Each row of a before or after table is a point. The points were changed in one or more steps. Then noise was added and the rows were shuffled. The steps act on how far a point lies along the listed directions, d1 being the first. Write out the steps. A step turns or swaps two directions, mirrors them in a line or flattens them onto one, adds a multiple of one to another, or multiplies one. Angles are multiples of 10 degrees, from the lower direction toward the higher: turns from -170 to 170, lines from 10 to 170 but not 90. Use the fewest steps. Two steps may share a direction if one is a turn and the other turns, adds or multiplies; they go together, in the order done. Otherwise the lowest direction goes first.

Directions:
(1): [ 0.42  0.23 -0.18]
(2): [-0.16 -0.09 -0.48]
Before (13 x 3):
[[ 0.31  0.34 -0.17]
 [ 0.25  0.16  0.00]
 [-0.15 -0.17  0.01]
 [-0.03  0.11 -0.01]
 [-0.41 -0.10 -0.05]
 [-0.20 -0.01  0.22]
 [-0.38 -0.13 -0.11]
 [ 0.08  0.10 -0.15]
 [ 0.16  0.05 -0.40]
 [-0.08  0.07 -0.44]
 [ 0.64  0.43 -0.25]
 [-0.84 -0.59  0.39]
 [-0.37 -0.11  0.33]]
After (13 x 3):
[[ 0.29  0.17 -0.02]
 [ 0.04  0.07 -0.12]
 [-0.49 -0.16 -0.03]
 [-0.03  0.13 -0.02]
 [-0.29 -0.06  0.30]
 [-0.23 -0.02 -0.36]
 [-0.83 -0.60  0.39]
 [-0.18 -0.18  0.03]
 [ 0.64  0.46 -0.25]
 [ 0.04 -0.04 -0.33]
 [ 0.31  0.34 -0.18]
 [-0.15  0.04  0.21]
 [-0.47 -0.19 -0.06]]
Steps: add -0.5 times d2 to d1

Directions:
(1): [ 0.37  0.17 -0.12 -0.41]
(2): [ 0.10  0.05 -0.52  0.26]
(3): [ 0.45 -0.13  0.22  0.28]
(4): [-0.02  0.55  0.14  0.17]
Before (11 x 4):
[[ 0.31 -0.11 -0.23 -0.29]
 [ 0.18 -0.04 -0.16 -0.19]
 [-0.06  0.17  0.02  0.20]
 [-0.10  0.15  0.13 -0.18]
 [ 0.48  0.11  0.02 -0.17]
 [ 0.17 -0.10  0.03 -0.32]
 [ 0.38 -0.14 -0.09 -0.36]
 [-0.06 -0.49  0.16  0.83]
 [ 0.03  0.87  0.28 -0.20]
 [ 0.14  0.11 -0.18  0.00]
 [-0.02 -0.01 -0.29 -0.01]]
After (11 x 4):
[[-1.29 -0.13 -0.43  0.06]
 [ 0.38 -0.16 -0.04 -0.31]
 [ 0.28  0.07  0.07  0.14]
 [ 0.24 -0.10  0.04 -0.19]
 [ 0.37  0.17 -0.21 -0.16]
 [ 0.06  0.09  0.08 -0.17]
 [-0.04 -0.06  0.20 -0.19]
 [-0.22  0.18  0.05  0.07]
 [ 0.43 -0.16 -0.12 -0.08]
 [ 0.61  0.74  0.22  0.28]
 [ 0.54 -0.19 -0.15 -0.22]]
Steps: turn d2 and d3 by -140 degrees; add 0.7 times d1 to d3

Directions:
(1): [ 0.14 -0.04  0.17  0.48 -0.22  0.43]
(2): [ 0.46  0.17  0.48 -0.17  0.02 -0.13]
(3): [-0.25  0.08  0.17  0.09 -0.54 -0.36]
(4): [ 0.03  0.03 -0.10 -0.48 -0.38  0.38]
Before (14 x 6):
[[-0.03  0.20  0.31 -0.48 -0.05 -0.84]
 [ 0.09  0.21  0.32 -0.40  0.04 -0.85]
 [ 0.19  0.14  0.22 -0.65  0.22  0.05]
 [-0.09  0.30  0.10 -0.47 -0.25 -0.34]
 [ 0.12  0.27  0.36 -0.37 -0.14 -0.49]
 [-0.05 -0.11 -0.21 -0.08 -0.14  0.37]
 [ 0.04 -0.13  0.15 -0.51 -0.42  0.11]
 [-0.11  0.07  0.32 -0.26  0.03 -0.66]
 [-0.38 -0.14 -0.38 -0.42 -0.26  0.39]
 [-0.13 -0.20 -0.20 -0.34 -0.13  0.50]
 [-0.16 -0.22 -0.44 -0.55  0.08  0.53]
 [ 0.35 -0.13 -0.09 -0.19 -0.05  0.55]
 [ 0.18  0.04 -0.03 -0.25  0.41  0.14]
 [ 0.17  0.11  0.05 -0.25 -0.26 -0.16]]
After (14 x 6):
[[-0.14 -0.12 -0.33 -0.10  0.05  0.10]
 [-0.05  0.22  0.28  0.33 -0.42 -0.01]
 [ 0.22  0.19  0.52  0.33 -0.32 -0.13]
 [-0.61 -0.17 -0.38 -0.32 -0.11 -0.18]
 [ 0.04 -0.14 -0.27 -0.32  0.26 -0.14]
 [-0.04 -0.23  0.15  0.13 -0.12  0.09]
 [ 0.13  0.18  0.68  0.43 -0.60 -0.26]
 [-0.12  0.17  0.34 -0.18 -0.10 -0.40]
 [-0.53 -0.15 -0.38 -0.04 -0.21  0.20]
 [ 0.05  0.05  0.58  0.29 -0.40 -0.13]
 [ 0.16  0.02  0.07  0.19 -0.18 -0.05]
 [ 0.22  0.19  0.68  0.37 -0.54 -0.31]
 [-0.13  0.14  0.04 -0.29  0.07 -0.41]
 [-0.36 -0.19 -0.27 -0.19  0.04  0.06]]
Steps: turn d1 and d3 by -90 degrees; flatten d2 and d4 onto the line at 160 degrees

Directions:
(1): [ 0.01 -0.10  0.13 -0.41 -0.56 -0.37 -0.10  0.22]
(2): [ 0.50  0.13  0.10 -0.06  0.18  0.14  0.07  0.60]
(3): [-0.36 -0.11 -0.50  0.12 -0.21  0.26  0.03  0.42]
(4): [-0.07 -0.10  0.45 -0.03 -0.30  0.60  0.14 -0.07]
Before (13 x 8):
[[-0.42 -0.16 -0.20  0.02 -0.36 -0.11 -0.16 -0.24]
 [-0.01  0.14 -0.15  0.17  0.41 -0.13 -0.07 -0.03]
 [ 0.05  0.21  0.06  0.59  0.37  0.31  0.05 -0.12]
 [ 0.61  0.10  0.07  0.15  0.41  0.17  0.02  0.51]
 [-0.10 -0.01 -0.38 -0.26 -0.03 -1.09 -0.28 -0.27]
 [-0.13  0.07 -0.07  0.15  0.36 -0.40 -0.09 -0.55]
 [-0.19 -0.18 -0.49  0.02 -0.23 -0.27 -0.05  0.61]
 [-0.49 -0.28  0.35 -0.26 -0.37 -0.06  0.05 -0.22]
 [-0.08  0.10  0.22 -0.06 -0.29  0.56  0.02 -0.04]
 [-0.09  0.22 -0.08 -0.08 -0.28 -0.33  0.04 -0.46]
 [ 0.17  0.06  0.32  0.01  0.10 -0.22  0.01 -0.33]
 [-0.42 -0.09 -0.21 -0.02 -0.27  0.08  0.15 -0.22]
 [-0.21 -0.01  0.50 -0.10  0.05  0.12  0.20 -0.60]]
After (13 x 8):
[[-0.10  0.07  0.33 -0.07 -0.38  0.70  0.04 -0.05]
 [ 0.25  0.04  0.74 -0.38 -0.13  0.16  0.23  0.08]
 [-0.02 -0.09 -0.05 -0.22 -0.46 -0.17 -0.15  0.35]
 [-0.27 -0.26  0.47 -0.42 -0.50  0.01  0.08  0.13]
 [-0.52 -0.22 -0.67  0.23 -0.11 -0.30 -0.07  0.17]
 [ 0.28  0.07  0.36 -0.05  0.09 -0.24  0.02 -0.19]
 [ 0.10  0.04 -0.48 -0.34  0.03 -1.34 -0.31 -0.01]
 [ 0.00 -0.04 -0.06 -0.25 -0.40  0.06  0.16  0.36]
 [-0.03  0.01 -0.16  0.52  0.60  0.25 -0.01 -0.41]
 [ 0.46  0.17  0.07 -0.19  0.23 -0.58 -0.09  0.30]
 [ 0.24  0.26  0.01 -0.29 -0.35 -0.41  0.06 -0.02]
 [ 0.36  0.25  0.19  0.42  0.30  0.28  0.06  0.33]
 [ 0.16  0.15 -0.18  0.08  0.41 -0.24 -0.07  0.21]]
Steps: mirror d1 and d2 in the line at 150 degrees; multiply d4 by 1.3

Directions:
(1): [-0.10  0.14  0.21 -0.08  0.72  0.01  0.36  0.05  0.22]
(2): [-0.12 -0.38  0.70  0.21 -0.14  0.01  0.16 -0.07 -0.19]
(3): [ 0.02  0.14  0.00 -0.37 -0.16 -0.21  0.38  0.49 -0.41]
(4): [-0.16  0.25  0.33 -0.59 -0.26  0.05 -0.11 -0.21  0.32]
(5): [ 0.24  0.01  0.07  0.15 -0.12 -0.73  0.08  0.00  0.37]
Before (10 x 9):
[[-0.01  0.00 -0.06  0.31 -0.12 -0.09 -0.17 -0.07  0.15]
 [-0.48 -0.09 -0.24  0.05  0.19  0.94 -0.09  0.01 -0.41]
 [ 0.23 -0.12 -0.49  0.30 -0.43  0.19 -0.45 -0.18 -0.13]
 [ 0.04 -0.22 -0.08 -0.17 -0.47 -0.34  0.35  0.31 -0.46]
 [-0.03 -0.27 -0.14  0.32 -0.05 -0.45  0.04  0.11 -0.23]
 [ 0.05  0.10  0.27  0.00  0.40 -0.04 -0.27 -0.31  0.38]
 [-0.27 -0.23  0.78  0.09  0.31  0.21  0.30 -0.21  0.00]
 [ 0.18  0.04  0.04  0.07 -0.20 -0.76  0.55  0.16  0.04]
 [ 0.03 -0.19  0.74 -0.29 -0.24 -0.01  0.29  0.32 -0.28]
 [-0.21 -0.14  0.96 -0.17  0.40 -0.20  0.36 -0.11  0.02]]
After (10 x 9):
[[ 0.09 -0.30 -0.11  0.40 -0.30 -0.36 -0.16 -0.38  0.32]
 [-0.02 -0.26 -0.24  0.33 -0.13 -0.44 -0.07  0.06 -0.20]
 [ 0.09 -0.10 -0.36 -0.01 -0.64  0.23 -0.23  0.03 -0.50]
 [-0.20  0.00  0.34 -0.07  0.39  0.22  0.31 -0.04 -0.05]
 [-0.15  0.04  0.53 -0.19  0.57 -0.23  0.27 -0.08  0.13]
 [ 0.21 -0.16  0.45  0.10  0.02 -0.10 -0.21 -0.26  0.46]
 [-0.48 -0.16 -0.19  0.31  0.20  0.88 -0.30 -0.21 -0.10]
 [ 0.22  0.01 -0.04  0.23 -0.13 -0.77  0.37 -0.02  0.28]
 [-0.04  0.08 -0.05  0.01 -0.27 -0.06  0.08  0.25 -0.20]
 [-0.03  0.27  0.20 -0.39  0.32  0.00  0.13  0.28 -0.28]]
Steps: turn d1 and d4 by -10 degrees; multiply d2 by 0.4; mirror d3 and d5 in the line at 70 degrees

Directions:
(1): [-0.16 -0.06  0.26 -0.50 -0.41 -0.28  0.27  0.37 -0.38 -0.06  0.03]
(2): [ 0.06  0.76 -0.13 -0.08  0.22 -0.42  0.22 -0.10  0.06 -0.23  0.13]
(3): [ 0.54 -0.42 -0.03 -0.32  0.23 -0.52 -0.09 -0.14  0.15  0.01 -0.11]
(4): [ 0.32 -0.02  0.18 -0.19 -0.16  0.44  0.46 -0.06  0.42 -0.42 -0.01]
(5): [ 0.00  0.17  0.10  0.01 -0.70 -0.19 -0.23 -0.50  0.22  0.14 -0.16]
Before (13 x 11):
[[ 0.34 -0.37  0.01 -0.12  0.27 -0.05  0.28  0.07  0.28 -0.29  0.02]
 [ 0.12  0.09  0.20 -0.23 -0.35 -0.30 -0.02 -0.15  0.12 -0.08 -0.27]
 [-0.13 -0.24  0.23  0.11  0.12  0.51  0.32  0.18  0.26 -0.40  0.05]
 [ 0.00 -0.05 -0.16  0.38  0.51  0.27 -0.13  0.04  0.05  0.21  0.11]
 [ 0.10  0.22 -0.10 -0.28 -0.30 -0.62 -0.07 -0.27 -0.03 -0.06 -0.08]
 [-0.19  0.64 -0.14  0.58 -0.11  0.11 -0.22 -0.22  0.26 -0.02  0.15]
 [-0.36  0.42 -0.06  0.14  0.11  0.10  0.33  0.23 -0.07 -0.12  0.43]
 [ 0.27 -0.42  0.17 -0.39 -0.63  0.00  0.02 -0.24  0.22 -0.16  0.15]
 [-0.19 -0.02 -0.31  0.46  0.24  0.18 -0.40  0.10  0.11  0.21 -0.09]
 [-0.32  0.06  0.17  0.25 -0.19  0.43 -0.09 -0.06  0.01  0.24 -0.13]
 [ 0.14 -0.12  0.10  0.07  0.07 -0.13 -0.04 -0.29  0.43  0.03  0.05]
 [-0.24  0.06  0.24 -0.03 -0.60 -0.16 -0.05 -0.04 -0.12  0.13 -0.04]
 [ 0.31  0.21 -0.16  0.04  0.07 -0.29  0.01 -0.27  0.15 -0.09 -0.01]]
After (13 x 11):
[[ 0.10  0.07 -0.05  0.39  0.23 -0.12 -0.25 -0.49  0.53  0.12  0.05]
 [ 0.34 -0.08 -0.33  0.70  0.82  0.60 -0.20 -0.33  0.56  0.10  0.07]
 [-0.45 -0.09 -0.05  0.13  0.18  0.07  0.06  0.44 -0.37  0.13  0.40]
 [-0.23  0.16 -0.34  1.12  0.28  0.62 -0.64 -0.33  0.42  0.25  0.10]
 [ 0.19 -0.06 -0.40  0.75  0.50  0.78 -0.29 -0.27  0.77  0.01 -0.13]
 [-0.17  0.41 -0.02  0.17  0.53 -0.16  0.24  0.07  0.12 -0.36  0.15]
 [ 0.25  0.01 -0.18  0.00  0.36 -0.58  0.06 -0.06  0.17 -0.12  0.03]
 [-0.16 -0.29  0.12 -0.32 -0.74 -0.39 -0.18 -0.04 -0.32  0.18 -0.15]
 [ 0.15 -0.08 -0.25  0.37  0.07 -0.12 -0.42 -0.37  0.08  0.23 -0.06]
 [-0.17  0.38  0.10  0.28  0.05  0.54  0.15 -0.09  0.24 -0.03 -0.04]
 [-0.33  0.07  0.44 -0.37 -0.89 -0.12  0.30  0.24 -0.28 -0.06  0.00]
 [-0.16  0.13  0.27 -0.32 -0.56 -0.44 -0.06  0.00 -0.19  0.01 -0.27]
 [ 0.01  0.37  0.15 -0.58 -0.69 -0.61  0.19 -0.11 -0.08 -0.26  0.28]]
Steps: multiply d1 by 2.5; turn d2 and d4 by -110 degrees; turn d3 and d5 by 20 degrees

Directions:
(1): [ 0.23 -0.23  0.15 -0.09 -0.21 -0.40  0.02  0.43  0.60 -0.13  0.34 -0.16]
(2): [ 0.45 -0.03 -0.04 -0.26 -0.24 -0.10 -0.09 -0.21 -0.10  0.80  0.09 -0.02]
(3): [-0.16 -0.47  0.31 -0.08  0.18  0.34 -0.06  0.49 -0.02  0.30 -0.12  0.45]
(4): [ 0.00 -0.69  0.35  0.02  0.07 -0.30  0.11 -0.53 -0.14 -0.16 -0.10 -0.08]
Before (13 x 12):
[[-0.11  0.25 -0.02  0.05 -0.12  0.29 -0.16  0.44 -0.02 -0.01  0.01 -0.09]
 [ 0.19  0.01 -0.20 -0.04 -0.35 -0.18 -0.09  0.06  0.40  0.13  0.24 -0.25]
 [-0.18  0.27 -0.06  0.32  0.23  0.26  0.10 -0.04 -0.18 -0.21 -0.17 -0.15]
 [-0.33 -0.03 -0.08  0.16  0.24  0.07 -0.01 -0.49 -0.30 -0.20 -0.06  0.17]
 [-0.25 -0.45  0.31  0.09  0.09 -0.36  0.17  0.42  0.44 -0.70 -0.12 -0.15]
 [-0.19  0.72 -0.18  0.21  0.12  0.13 -0.05 -0.15 -0.06 -0.44 -0.08 -0.12]
 [ 0.25  0.52 -0.40 -0.38 -0.11  0.18 -0.21 -1.07 -0.63  0.59 -0.20  0.09]
 [ 0.30 -0.59  0.36 -0.16 -0.31 -0.51 -0.10  0.29  0.41  0.28  0.30  0.16]
 [-0.05 -0.20  0.26  0.24  0.09  0.01 -0.13 -0.23 -0.19 -0.43 -0.07 -0.15]
 [-0.04  0.67 -0.41  0.22  0.15  0.04 -0.07 -0.05  0.27 -0.50  0.04  0.14]
 [-0.11 -1.11  0.70 -0.26  0.22 -0.48 -0.02 -0.31  0.13  0.03  0.08  0.06]
 [ 0.30  0.33 -0.20  0.02 -0.07 -0.06  0.10 -0.27 -0.10  0.23  0.19 -0.53]
 [ 0.27 -0.39  0.29 -0.23 -0.36 -0.32  0.21  0.50  0.72 -0.19  0.14 -0.09]]
After (13 x 12):
[[-0.50  0.22 -0.08  0.28  0.21  0.38 -0.05 -0.23 -0.52 -0.27 -0.35  0.46]
 [-0.60  0.79 -0.28  0.01  0.39  0.56 -0.18  0.54 -0.02 -0.24 -0.03  0.26]
 [ 0.50 -0.08 -0.07 -0.13 -0.03 -0.33 -0.08 -0.45  0.14  0.43  0.09  0.18]
 [ 0.17  0.38 -0.05  0.06 -0.15  0.16 -0.30  0.33  0.06  0.10  0.13 -0.10]
 [-0.25 -0.11 -0.15  0.18  0.04  0.19 -0.04 -0.42 -0.19 -0.11 -0.24 -0.03]
 [ 0.01  0.61 -0.37 -0.12 -0.02  0.34 -0.09  0.09 -0.35  0.65 -0.37  0.13]
 [ 0.13 -0.27  0.24 -0.05 -0.18 -0.04 -0.10 -0.16 -0.21  0.22 -0.05 -0.20]
 [ 0.10  0.18 -0.16 -0.06 -0.14 -0.17 -0.09  0.35  0.43  0.01  0.41  0.09]
 [-0.08 -0.44  0.28 -0.15 -0.06 -0.53  0.01  0.15  0.81 -1.04  0.35 -0.11]
 [ 0.36 -0.02  0.04 -0.01 -0.16 -0.11  0.06  0.18  0.23  0.34  0.16 -0.28]
 [ 0.39  0.02  0.18 -0.16 -0.21 -0.31 -0.10 -0.19  0.16  0.41  0.20 -0.15]
 [-0.07 -0.13  0.11  0.16  0.15 -0.04  0.22 -0.16 -0.04 -0.27  0.09 -0.41]
 [-0.20  0.30 -0.19 -0.02  0.09  0.58  0.14 -0.41 -0.58  0.08 -0.54  0.19]]
Steps: multiply d1 by -1; turn d2 and d4 by 150 degrees; multiply d3 by 0.4

Directions:
(1): [-0.09 -0.35 -0.27 -0.30 -0.13 -0.07 -0.45 -0.06  0.05  0.08 -0.05  0.34
  0.68 -0.33]
(2): [ 0.03  0.23  0.02  0.23  0.05 -0.25 -0.16 -0.26 -0.76  0.49  0.20  0.05
  0.19  0.25]
(3): [-0.51  0.01  0.17 -0.16 -0.16  0.63 -0.23  0.23  0.03  0.41  0.34 -0.30
 -0.02  0.04]
(4): [-0.22 -0.24 -0.10  0.66 -0.41 -0.22 -0.06  0.17  0.22  0.31 -0.47 -0.20
  0.04  0.09]
Before (14 x 14):
[[-0.30  0.13 -0.09 -0.01 -0.08  0.13 -0.43  0.06 -0.64  0.42  0.59  0.03
   0.23 -0.02]
 [-0.26 -0.17  0.09 -0.01 -0.12  0.38 -0.06  0.00 -0.13  0.45  0.28  0.07
   0.29 -0.20]
 [ 0.62 -0.24 -0.16  0.31  0.22 -0.78  0.13 -0.27  0.40 -0.62 -0.85  0.44
   0.08 -0.16]
 [-0.13  0.06  0.17 -0.34  0.34  0.37 -0.06 -0.08 -0.14  0.23  0.66  0.03
   0.00 -0.09]
 [-0.45 -0.02 -0.02 -0.22 -0.37  0.80 -0.06  0.42  0.54  0.07  0.12 -0.20
   0.02 -0.10]
 [ 0.36  0.35 -0.04 -0.04  0.25 -0.36  0.17 -0.18 -0.14 -0.43  0.03  0.39
  -0.12 -0.06]
 [ 0.43 -0.22 -0.07  0.28 -0.11 -0.28  0.06 -0.06  0.35 -0.37 -0.33  0.00
  -0.36 -0.08]
 [ 0.00 -0.31 -0.22 -0.24  0.00 -0.37 -0.36 -0.33 -0.14  0.03  0.09  0.32
   0.66 -0.08]
 [ 0.31  0.28 -0.02  0.73  0.12 -0.27  0.44 -0.25 -0.14 -0.35 -0.18 -0.05
  -0.33  0.21]
 [ 0.51  0.32  0.09  0.10  0.32 -0.43  0.19 -0.24 -0.09 -0.38  0.03  0.24
  -0.09  0.04]
 [-0.16  0.06 -0.03 -0.26 -0.08  0.07 -0.06 -0.17 -0.15  0.04  0.10  0.03
   0.10  0.14]
 [ 0.54  0.33  0.06 -0.07  0.54 -0.42  0.48 -0.31 -0.20 -0.58 -0.13  0.31
  -0.15 -0.04]
 [-0.28  0.16  0.01 -0.08  0.14  0.35 -0.05  0.02  0.01 -0.15  0.11  0.05
   0.07 -0.12]
 [ 0.36  0.30  0.08  0.01  0.24 -0.26  0.36 -0.15 -0.16 -0.36 -0.32 -0.08
  -0.67  0.18]]
After (14 x 14):
[[ 0.37  0.38  0.06  0.30  0.33 -0.14  0.39 -0.36 -0.31 -0.49  0.13  0.09
  -0.23  0.12]
 [-0.41  0.07  0.26  0.11  0.11  0.46  0.00  0.06 -0.06  0.48  0.49 -0.30
  -0.17  0.07]
 [ 0.36  0.50  0.27 -0.23  0.45 -0.01  0.17 -0.19 -0.20 -0.29  0.42  0.13
  -0.22  0.07]
 [-0.24  0.05 -0.01 -0.09 -0.13  0.08 -0.03 -0.11 -0.14  0.12  0.08 -0.08
   0.07  0.22]
 [ 0.25  0.45  0.20 -0.26  0.32  0.05  0.36 -0.12 -0.21 -0.34 -0.02 -0.14
  -0.78  0.19]
 [ 0.29  0.55  0.36 -0.45  0.68  0.20  0.47 -0.18 -0.30 -0.43  0.42  0.10
  -0.40  0.04]
 [-0.03 -0.26 -0.16 -0.30  0.04 -0.23 -0.36 -0.34 -0.29  0.12  0.26  0.28
   0.63 -0.04]
 [-0.26 -0.25  0.01  0.29 -0.27  0.15 -0.03  0.01 -0.08  0.54  0.05  0.04
   0.31 -0.13]
 [ 0.18  0.50  0.12 -0.30  0.35  0.08  0.16 -0.11 -0.23 -0.33  0.39  0.22
  -0.29  0.01]
 [-0.35  0.07 -0.11  0.39 -0.26 -0.07 -0.43  0.08 -0.67  0.64  0.38 -0.08
   0.22  0.11]
 [-0.41 -0.25 -0.17  0.23 -0.60  0.45 -0.01  0.48  0.81  0.00 -0.37 -0.18
   0.07 -0.11]
 [ 0.71 -0.02 -0.04 -0.60  0.62 -0.34  0.08 -0.42  0.24 -0.91 -0.24  0.63
   0.12 -0.35]
 [ 0.54 -0.18 -0.08 -0.14  0.11 -0.14  0.05 -0.13  0.34 -0.58 -0.11  0.13
  -0.29 -0.21]
 [-0.40  0.11  0.03  0.13  0.02  0.36 -0.04  0.11  0.11 -0.03  0.01 -0.05
   0.00 -0.08]]
Steps: add 0.5 times d4 to d1; turn d3 and d4 by 50 degrees; multiply d2 by 1.3

Directions:
(1): [ 0.35  0.12 -0.28  0.14 -0.23 -0.05 -0.03  0.02 -0.32  0.02 -0.41 -0.06
  0.13  0.26 -0.33 -0.56 -0.67  0.22]
(2): [ 0.02 -0.66 -0.54 -0.23  0.22 -0.25 -0.26  0.38 -0.22  0.32 -0.07 -0.31
 -0.05 -0.05 -0.08  0.01  0.31  0.30]
(3): [-0.25  0.09  0.18  0.46 -0.43  0.38 -0.24  0.14 -0.12  0.34 -0.53 -0.23
 -0.01 -0.21  0.16  0.47  0.01  0.31]
(4): [ 0.12 -0.24  0.01  0.26  0.12 -0.02  0.70  0.23 -0.09 -0.28 -0.37  0.25
 -0.18 -0.68 -0.27 -0.04  0.10 -0.03]
(5): [-0.70  0.18  0.09 -0.30  0.19 -0.13  0.14 -0.39 -0.27 -0.40 -0.26 -0.53
 -0.14 -0.03 -0.07 -0.19  0.07  0.27]
Before (8 x 18):
[[-0.22 -0.04  0.18 -0.06  0.02 -0.03 -0.33 -0.05  0.36  0.01  0.42 -0.17
   0.14  0.22  0.38  0.24  0.38 -0.11]
 [ 0.14  0.39  0.11  0.22 -0.56  0.22 -0.33 -0.03  0.15  0.32  0.10  0.23
   0.17  0.50  0.29  0.11 -0.55  0.07]
 [ 0.00 -0.07 -0.17 -0.32  0.26 -0.21  0.24 -0.04 -0.16 -0.17 -0.07 -0.15
  -0.15  0.08 -0.22 -0.28 -0.17  0.00]
 [-0.40  0.30 -0.03  0.09 -0.11  0.12 -0.36 -0.10 -0.16  0.06 -0.48 -0.37
  -0.12  0.10 -0.11 -0.25 -0.08  0.25]
 [-0.19  0.51  0.11  0.02 -0.09  0.03  0.46 -0.31 -0.03 -0.35 -0.28 -0.06
   0.00 -0.03 -0.16 -0.32 -0.29 -0.06]
 [ 0.31 -0.21 -0.22 -0.01 -0.04 -0.01  0.12  0.26  0.10  0.12 -0.13  0.14
  -0.03 -0.10 -0.08 -0.02  0.01  0.06]
 [-0.19 -0.32 -0.08 -0.02  0.03  0.09 -0.18  0.22 -0.08  0.31  0.11 -0.18
  -0.10 -0.09  0.12  0.19  0.22 -0.01]
 [ 0.22  0.21  0.18 -0.25  0.18 -0.11  0.59 -0.19  0.22 -0.50  0.12  0.16
  -0.03 -0.03 -0.33 -0.50 -0.25 -0.43]]
After (8 x 18):
[[ 0.05  0.22 -0.44 -0.17  0.09 -0.24 -0.22 -0.18 -0.30 -0.18 -0.34 -0.23
  -0.05  0.47 -0.52 -1.01 -0.47  0.20]
 [-0.59 -0.14  0.52 -0.19  0.25  0.09 -0.30 -0.10  0.77 -0.02  0.82 -0.09
  -0.03 -0.08  0.79  0.91  1.12 -0.36]
 [-0.01 -0.08  0.00  0.31 -0.42  0.30  0.02  0.31 -0.25  0.21 -0.84 -0.51
  -0.05 -0.34 -0.31  0.05 -0.23  0.40]
 [ 0.54 -0.21 -0.72 -0.17 -0.30 -0.22 -0.47  0.27 -0.21  0.44  0.02  0.10
   0.23  0.76 -0.07 -0.48 -0.69  0.33]
 [-0.03 -0.07 -0.55  0.02 -0.15 -0.15  0.14  0.12 -0.50  0.06 -0.77 -0.47
   0.00  0.05 -0.43 -0.45 -0.35  0.48]
 [-0.26 -0.02  0.34 -0.18  0.23  0.12  0.13 -0.17  0.34 -0.05  0.60  0.22
  -0.11 -0.06  0.29  0.24  0.33 -0.51]
 [ 0.40  0.12 -0.05  0.12 -0.20  0.06  0.27  0.08  0.16 -0.01 -0.18  0.28
   0.06  0.08 -0.09 -0.22 -0.30 -0.06]
 [-0.04  0.32  0.09  0.21 -0.25  0.06  0.23 -0.05 -0.28 -0.12 -0.56 -0.26
  -0.02  0.05 -0.22 -0.28 -0.64  0.19]]
Steps: multiply d1 by 3; turn d2 and d3 by -160 degrees
